Each row of a before or after table is a point. One or more steps were done to the points. Then noise was added and the rows were shuffled. The steps act on columns, c1 being the first. Write out the steps. A step turns or swaps two columns, mirrors them in a line or flattens them onto one, adds a multiple of one to another, or multiplies or shifts one. Angles are multiples of 10 degrees, from the lower column toward the higher: turns from -170 to 170, lines from 10 to 170 but not 90. Use the fewest steps. Two steps may share a column if one is a turn and the other turns, adds or multiplies; they go together, in the order done. Otherwise the lowest column goes first.

Before (13 x 2):
[[-0.15  0.04]
 [ 0.60  0.66]
 [ 0.14  0.07]
 [-0.13 -0.07]
 [-0.47 -0.13]
 [ 0.44  0.26]
 [ 0.62  0.30]
 [ 0.22  0.06]
 [ 0.26  0.00]
 [ 0.26  0.26]
 [ 0.21 -0.04]
 [ 0.07  0.04]
 [ 0.21 -0.29]]
After, 13 rows:
[[ 0.48 -0.18]
 [-0.10  0.05]
 [ 0.36 -0.03]
 [-0.10 -0.33]
 [ 0.15 -0.09]
 [-0.40  0.30]
 [ 0.64 -0.29]
 [ 0.90 -0.02]
 [ 0.13 -0.21]
 [ 0.09 -0.19]
 [ 0.18 -0.12]
 [-0.08  0.12]
 [ 0.06 -0.02]]
Steps: turn c1 and c2 by -50 degrees

Before (14 x 4):
[[ 0.28 -0.17 -0.39 -0.19]
 [ 0.62  0.10  0.01  0.07]
 [-0.25 -0.14 -0.45  0.38]
 [-0.31  0.31  0.07  0.13]
 [ 0.85  0.59  0.29  0.13]
 [-0.07 -0.09 -0.23  0.51]
 [ 0.40  0.27 -0.09 -0.12]
 [ 0.41  0.26  0.03 -0.26]
 [ 0.21  0.21 -0.17 -0.28]
 [-0.36 -0.07 -0.31  0.35]
 [-0.27  0.31 -0.48  0.03]
 [ 0.26 -0.19 -0.06 -0.18]
 [-0.35  0.17 -0.10  0.38]
 [ 0.24  0.23 -0.15  0.01]]
After, 14 rows:
[[-0.27 -0.30 -0.49  0.05]
 [-0.35 -0.17 -0.10  0.41]
 [ 0.26  0.17 -0.07 -0.17]
 [ 0.41 -0.26  0.03 -0.25]
 [ 0.20 -0.22 -0.18 -0.28]
 [-0.06  0.09 -0.21  0.50]
 [ 0.83 -0.60  0.31  0.14]
 [ 0.39 -0.28 -0.08 -0.12]
 [-0.30 -0.31  0.07  0.11]
 [ 0.24 -0.20 -0.16  0.01]
 [ 0.62 -0.11  0.01  0.06]
 [ 0.28  0.17 -0.40 -0.17]
 [-0.35  0.09 -0.29  0.36]
 [-0.25  0.12 -0.45  0.38]]
Steps: multiply c2 by -1

Before (11 x 9):
[[ 0.15  0.23  0.24  0.21  0.18 -0.26 -0.10 -0.20  0.23]
 [ 0.24  0.08  0.36 -0.30 -0.03 -0.33  0.07  0.05  0.25]
 [-0.43  0.53 -0.62 -0.23 -0.22 -0.09  0.38  0.28  0.43]
 [ 0.86  0.43 -0.11 -0.29  0.29 -0.34  0.01  0.15  0.21]
 [ 0.21  0.18  0.15 -0.29  0.34 -0.31 -0.54  0.13  0.64]
 [ 0.03 -0.12 -0.01 -0.08  0.37  0.42  0.23 -0.25 -0.22]
 [-0.12 -0.05 -0.31  0.01 -0.12  0.01  0.17 -0.26 -0.34]
 [-0.51  0.65 -0.17 -0.39  0.15 -0.04  0.12 -0.19  0.41]
 [ 0.02 -0.02  0.30  0.45 -0.43  0.39  0.12 -0.05 -0.21]
 [ 0.25 -0.34 -0.05  0.33 -0.23  0.34  0.45 -0.44 -0.06]
 [ 0.50  0.07  0.24  0.02 -0.40  0.10 -0.19 -0.27  0.08]]
After (11 x 9):
[[-0.12 -0.04  0.27 -0.01 -0.09  0.04  0.17 -0.21 -0.33]
 [ 0.27  0.67  0.46 -0.39  0.17 -0.03  0.12 -0.17  0.43]
 [-0.71  0.43 -0.42 -0.28  0.30 -0.32 -0.01  0.17  0.21]
 [ 0.08  0.23 -0.30  0.20  0.17 -0.23 -0.14 -0.20  0.24]
 [ 0.18 -0.05 -0.19  0.42 -0.39  0.38  0.12 -0.04 -0.22]
 [-0.04 -0.11 -0.03 -0.10  0.39  0.39  0.22 -0.22 -0.23]
 [-0.24  0.06 -0.48  0.02 -0.42  0.10 -0.20 -0.29  0.10]
 [ 0.05  0.08 -0.42 -0.34 -0.02 -0.30  0.11  0.04  0.27]
 [-0.09  0.54  0.79 -0.23 -0.21 -0.04  0.37  0.26  0.45]
 [-0.02  0.16 -0.25 -0.28  0.33 -0.33 -0.57  0.12  0.63]
 [-0.20 -0.33 -0.13  0.34 -0.19  0.34  0.46 -0.41 -0.08]]
Steps: turn c1 and c3 by -140 degrees

Before, 12 rows:
[[-0.01  0.09 -0.02  0.25  0.48  0.34 -0.16 -0.06 -0.42  0.18  0.42 -0.35]
 [-0.23 -0.91  0.29  0.19 -0.14  0.32 -0.24 -0.14  0.12  0.23 -0.26 -0.13]
 [ 0.20  0.24 -0.54 -0.38  0.52 -0.86 -0.49  0.21  0.12  0.06 -0.44 -0.49]
 [-0.07  0.29  0.26 -0.08 -0.19  0.21 -0.17  0.19  0.26 -0.20  0.91  0.03]
 [-0.01  0.30  0.22  0.05 -0.09  0.30 -0.32 -0.31  0.10 -0.16 -0.04  0.14]
 [ 0.22  0.32  0.23  0.04  0.13 -0.77 -0.35  0.08 -0.40  0.20 -0.22 -0.17]
 [-0.19 -0.59  0.31  0.19  0.02  0.22 -0.10  0.04  0.06 -0.37  0.25  0.34]
 [-0.01  0.31  0.15  0.26  0.19  0.14 -0.04  0.02  0.14  0.34 -0.15  0.22]
 [-0.05 -0.29 -0.69  0.24 -0.16 -0.04 -0.26  0.11  0.20 -0.16  0.02 -0.28]
 [ 0.22  0.05  0.26  0.26  0.08  0.22 -0.05  0.11  0.14 -0.16 -0.03 -0.25]
 [-0.29  0.24  0.15  0.11  0.15  0.26 -0.14  0.22 -0.28  0.13 -0.37 -0.17]
 [ 0.22 -0.77 -0.05  0.07 -0.02  0.35 -0.42  0.24 -0.19  0.11 -0.07  0.02]]
After (12 x 12):
[[-0.02  0.33  0.24 -0.12 -0.41  0.31 -0.17  0.19  0.33  0.23  0.92  0.00]
 [ 0.09  0.07  0.00  0.27  0.98 -0.01 -0.14  0.00 -0.53 -0.12  0.41 -0.29]
 [ 0.01 -0.56  0.31  0.21 -0.01 -0.06 -0.15  0.02  0.07  0.40  0.25  0.35]
 [ 0.31  0.24  0.16  0.11  0.30  0.09 -0.16  0.27 -0.36  0.04 -0.38 -0.17]
 [-0.08  0.30  0.23  0.06  0.24 -0.83 -0.35  0.08 -0.53 -0.26 -0.20 -0.20]
 [-0.28  0.03  0.23  0.28  0.18 -0.17 -0.04  0.14  0.26  0.03 -0.02 -0.29]
 [-0.04 -0.29 -0.67  0.24 -0.30 -0.41 -0.27  0.10  0.27  0.17  0.02 -0.30]
 [ 0.29 -0.85  0.29  0.23 -0.26  0.00 -0.25 -0.16  0.14 -0.10 -0.22 -0.11]
 [ 0.22  0.33  0.14  0.24  0.40 -0.25 -0.03  0.04  0.17 -0.32 -0.15  0.24]
 [-0.06 -0.79 -0.06  0.10 -0.06  0.24 -0.43  0.28 -0.24 -0.18 -0.04  0.02]
 [-0.05  0.31  0.22  0.02 -0.20  0.20 -0.32 -0.32  0.14  0.15 -0.03  0.15]
 [-0.17  0.23 -0.50 -0.38  1.02 -0.28 -0.51  0.20  0.16 -0.16 -0.46 -0.47]]
Steps: turn c1 and c10 by -150 degrees; add -1.5 times c4 to c6; multiply c5 by 2; multiply c9 by 1.3

Before (10 x 20):
[[-0.85  0.45  0.01  0.11  0.30 -0.03 -0.05 -0.03  0.12 -0.27 -0.22 -0.48
  -0.61 -0.15 -0.28 -0.20 -0.39 -0.57  0.35  0.03]
 [ 0.21  0.00  0.05 -0.08  0.08  0.08  0.34 -0.11  0.29 -0.41 -0.15 -0.58
   0.18 -0.24 -0.06  0.20  0.05  0.22  0.04 -0.19]
 [-0.39  0.00  0.02  0.20  0.24 -0.05 -0.17  0.06  0.60  0.02 -0.97  0.49
  -0.16 -0.16 -0.20 -0.19  0.30  0.10  0.09  0.08]
 [ 0.22  0.44  0.13  0.05  0.42 -0.25 -0.04 -0.12  0.12 -0.28 -0.23  0.18
  -0.15  0.07 -0.29 -0.74  0.19 -0.02  0.34 -0.12]
 [ 0.16 -0.09  0.25  0.20  0.08 -0.34 -0.12  0.08  0.69 -0.32  0.23 -0.54
  -0.01 -0.49  0.00  0.27  0.17  0.26  0.00 -0.16]
 [-0.38 -0.06  0.32  0.05  0.20 -0.38 -0.06 -0.29  0.55 -0.35 -0.01  0.44
   0.14 -0.37 -0.27  0.13  0.08  0.17  0.30 -0.03]
 [-0.04  0.07 -0.36 -0.05  0.30  0.45 -0.18  0.09  0.38 -0.21  0.15 -0.63
   0.17 -0.24  0.04  0.31 -0.83  0.05 -0.70 -0.22]
 [ 0.21  0.14 -0.11  0.32  0.37  0.19  0.42 -0.31  0.09 -0.29  0.08  0.02
  -0.26 -0.44  0.07  0.34 -0.05  0.10  0.25 -0.03]
 [-0.13 -0.09  0.21 -0.21  0.03 -0.42 -0.09  0.11  0.25  0.07  0.24 -0.50
   0.25 -0.52 -0.23  0.21  0.30  0.19  0.40 -0.06]
 [ 0.22  0.29  0.14 -0.80  0.35 -0.38  0.12  0.00  0.19 -0.17 -0.28  0.63
   0.26 -0.29  0.02  0.29  0.00 -0.29  0.12 -0.21]]
After (10 x 20):
[[-0.38 -0.05  0.32  0.05  0.26 -0.38 -0.05 -0.30  0.56 -0.35 -0.20  0.42
   0.16 -0.39  0.02  0.13  0.04  0.11  0.31 -0.02]
 [-0.41  0.00  0.03  0.22  0.25 -0.08 -0.17  0.07  0.59  0.02 -0.99  0.49
  -0.04 -0.16  0.09 -0.18  0.33  0.02  0.09  0.06]
 [ 0.20  0.01  0.03 -0.09  0.15  0.05  0.33 -0.10  0.29 -0.41 -0.12 -0.59
   0.19 -0.26  0.24  0.19 -0.02  0.18  0.05 -0.18]
 [ 0.21  0.14 -0.12  0.31  0.41  0.18  0.44 -0.30  0.12 -0.32  0.16  0.04
  -0.27 -0.46  0.38  0.34  0.05 -0.03  0.26 -0.02]
 [-0.86  0.45  0.00  0.11  0.09 -0.02 -0.05 -0.04  0.12 -0.27 -0.26 -0.46
  -0.71 -0.13  0.03 -0.20 -0.14 -0.66  0.35  0.04]
 [-0.05  0.07 -0.35 -0.07  0.32  0.44 -0.16  0.10  0.39 -0.23  0.36 -0.63
  -0.10 -0.22  0.34  0.34 -0.83 -0.07 -0.70 -0.22]
 [ 0.21  0.45  0.12  0.07  0.39 -0.25 -0.02 -0.10  0.11 -0.27 -0.35  0.18
  -0.09  0.08  0.01 -0.72  0.23 -0.18  0.34 -0.10]
 [ 0.22  0.28  0.13 -0.78  0.22 -0.37  0.12 -0.04  0.20 -0.17 -0.46  0.64
   0.25 -0.27  0.32  0.29 -0.09 -0.40  0.13 -0.23]
 [ 0.17 -0.07  0.26  0.18  0.17 -0.33 -0.13  0.08  0.70 -0.33  0.06 -0.54
   0.05 -0.49  0.30  0.26  0.16  0.23  0.00 -0.15]
 [-0.13 -0.07  0.22 -0.20  0.07 -0.41 -0.08  0.11  0.24  0.07  0.03 -0.50
   0.34 -0.52  0.07  0.21  0.21  0.17  0.41 -0.07]]
Steps: turn c5 and c18 by -20 degrees; add 0.5 times c6 to c11; turn c13 and c17 by -20 degrees; shift c15 by 0.30

Before (10 x 32):
[[ 0.08  0.08 -0.20  0.07  0.86  0.30  0.30  0.04 -0.44  0.21 -0.20 -0.30
  -0.14 -0.30  0.56 -0.13  0.32 -0.31  0.19 -0.21 -0.11 -0.19  0.44 -0.15
  -0.34 -0.31 -0.11  0.15  0.32  0.21 -0.07  0.21]
 [ 0.03  0.40  0.14 -0.03 -0.35 -0.03  0.18 -0.07 -0.63 -0.43 -0.13  0.29
  -0.39 -0.34  0.09 -0.37 -0.13 -0.22  0.40 -0.63 -0.37  0.27 -0.64  0.46
  -0.14  0.32  0.00 -0.23 -0.33 -0.04  0.10  0.17]
 [ 0.17  0.02  0.21 -0.31 -0.07  0.09  0.59  0.05 -0.51  0.14 -0.05 -0.11
  -0.25 -0.31  0.12  0.26  0.32  0.04 -0.21 -0.06 -0.07  0.23  0.06  0.16
  -0.19  0.00  0.48 -0.15  0.03 -0.23 -0.13  0.39]
 [-0.30  0.11 -0.55  0.04 -0.04  0.01  0.29  0.43  0.31  0.13 -0.10  0.04
   0.48  0.42 -0.27  0.18  0.39 -0.43 -0.41  0.27  0.19  0.26  0.29  0.22
   0.26  0.02  0.33 -0.04  0.18 -0.28 -0.19  0.16]
 [ 0.34 -0.02 -0.23 -0.14  0.08 -0.24 -0.38 -0.20  0.18  0.24  0.31  0.38
   0.80 -0.06  0.56  0.44 -0.24 -0.40 -0.28  0.40  0.45 -0.34  0.04  0.10
   0.03  0.26 -0.20  0.12  0.21 -0.34  0.22  0.25]
 [-0.40 -0.10 -0.34 -0.44 -0.35  0.08  0.01 -0.14 -0.23  0.10  0.29 -0.61
   0.04  0.07  0.03 -0.01  0.24 -0.32 -0.13  0.44 -0.04  0.26 -0.36  0.34
   0.27  0.59  0.26  0.59  0.65  0.06  0.24 -0.07]
 [ 0.27  0.10  0.19 -0.01  0.44  0.12  0.03  0.33  0.35 -0.14  0.45  0.47
   0.03  0.01  0.39  0.09  0.22 -0.59 -0.43 -0.60  0.31 -0.06 -0.28 -0.12
  -0.09 -0.05 -0.49  0.19 -0.05 -0.15 -0.28  0.16]
 [ 0.16 -0.22  0.08  0.04 -0.14 -0.13  0.09  0.45 -0.29 -0.07 -0.01  0.05
   0.13  0.29  0.33  0.15  0.09 -0.02 -0.36 -0.52 -0.28 -0.29 -0.12 -0.43
   0.19  0.04 -0.64 -0.44  0.08 -0.06 -0.23 -0.05]
 [ 0.46 -0.08 -0.29  0.26 -0.25 -0.51  0.48 -0.19 -0.12 -0.03  0.41  0.67
   0.10  0.23 -0.05 -0.15  0.25  0.39 -0.23 -0.04  0.18 -0.51  0.12 -0.05
   0.10  0.80 -0.17  0.23  0.53  0.41  0.19  0.16]
 [ 0.33 -0.07 -0.39 -0.31 -0.02 -0.15  0.03  0.22 -0.22 -0.07 -0.07  0.22
   0.06 -0.65 -0.36  0.26  0.28 -0.13 -0.66  0.12  0.19 -0.11 -0.44 -0.22
  -0.16 -0.57  0.58 -0.40  0.41  0.00 -0.64 -0.13]]
After, 10 rows:
[[ 0.28  0.12  0.22 -0.08  0.45  0.09  0.02  0.12  0.36 -0.09  0.47  0.50
   0.01  0.01  0.45 -0.32  0.17 -0.60 -0.47 -0.62  0.27 -0.05 -0.28 -0.12
  -0.10  0.01 -0.48  0.16  0.00 -0.15 -0.30  0.11]
 [ 0.14 -0.22  0.06  0.04 -0.14 -0.10  0.09  0.23 -0.34 -0.08 -0.04  0.01
   0.06  0.23  0.37 -0.43  0.09 -0.06 -0.36 -0.53 -0.29 -0.32 -0.11 -0.49
   0.22  0.08 -0.66 -0.33  0.07 -0.05 -0.25 -0.06]
 [ 0.15  0.01  0.22 -0.32 -0.02  0.07  0.59  0.27 -0.49  0.13 -0.07 -0.10
  -0.23 -0.27  0.14  0.02  0.32  0.07 -0.18 -0.09 -0.11  0.20  0.03  0.16
  -0.21 -0.05  0.47 -0.05  0.00 -0.22 -0.14  0.41]
 [ 0.47 -0.02 -0.31  0.28 -0.26 -0.50  0.57 -0.13 -0.11 -0.03  0.40  0.65
   0.09  0.27 -0.07  0.12  0.27  0.37 -0.24  0.01  0.13 -0.56  0.15  0.08
   0.11  0.83 -0.19  0.14  0.60  0.39  0.19  0.15]
 [ 0.02  0.42  0.14 -0.01 -0.31 -0.04  0.16 -0.39 -0.66 -0.44 -0.15  0.27
  -0.40 -0.31  0.07  0.05 -0.14 -0.14  0.39 -0.63 -0.34  0.29 -0.63  0.49
  -0.13  0.21  0.01 -0.19 -0.33 -0.05  0.08  0.18]
 [ 0.30 -0.07 -0.18 -0.15  0.07 -0.23 -0.34  0.43  0.19  0.23  0.33  0.35
   0.82 -0.07  0.55  0.24 -0.29 -0.38 -0.28  0.41  0.43 -0.34  0.01  0.13
   0.06  0.23 -0.22  0.07  0.21 -0.39  0.16  0.26]
 [-0.37 -0.13 -0.35 -0.42 -0.33  0.08 -0.05 -0.01 -0.22  0.12  0.29 -0.65
   0.04  0.12  0.05  0.11  0.22 -0.30 -0.15  0.42 -0.01  0.21 -0.32  0.43
   0.25  0.50  0.24  0.37  0.60  0.09  0.23 -0.03]
 [-0.30  0.15 -0.57  0.03 -0.04 -0.03  0.26  0.23  0.26  0.11 -0.11  0.03
   0.52  0.42 -0.27 -0.40  0.37 -0.38 -0.44  0.29  0.20  0.25  0.33  0.25
   0.22  0.02  0.38  0.02  0.19 -0.28 -0.21  0.18]
 [ 0.09  0.12 -0.21  0.05  0.83  0.28  0.33 -0.15 -0.44  0.20 -0.25 -0.27
  -0.11 -0.27  0.55 -0.06  0.33 -0.30  0.17 -0.19 -0.10 -0.20  0.42 -0.20
  -0.39 -0.28 -0.09  0.09  0.33  0.23 -0.05  0.18]
 [ 0.36 -0.10 -0.43 -0.32 -0.04 -0.16  0.05  0.27 -0.29 -0.07 -0.06  0.22
  -0.03 -0.61 -0.35 -0.14  0.27 -0.14 -0.66  0.10  0.17 -0.11 -0.44 -0.33
  -0.19 -0.55  0.56 -0.27  0.43  0.01 -0.63 -0.15]]
Steps: turn c8 and c16 by -80 degrees; turn c24 and c26 by -10 degrees; multiply c28 by 0.7
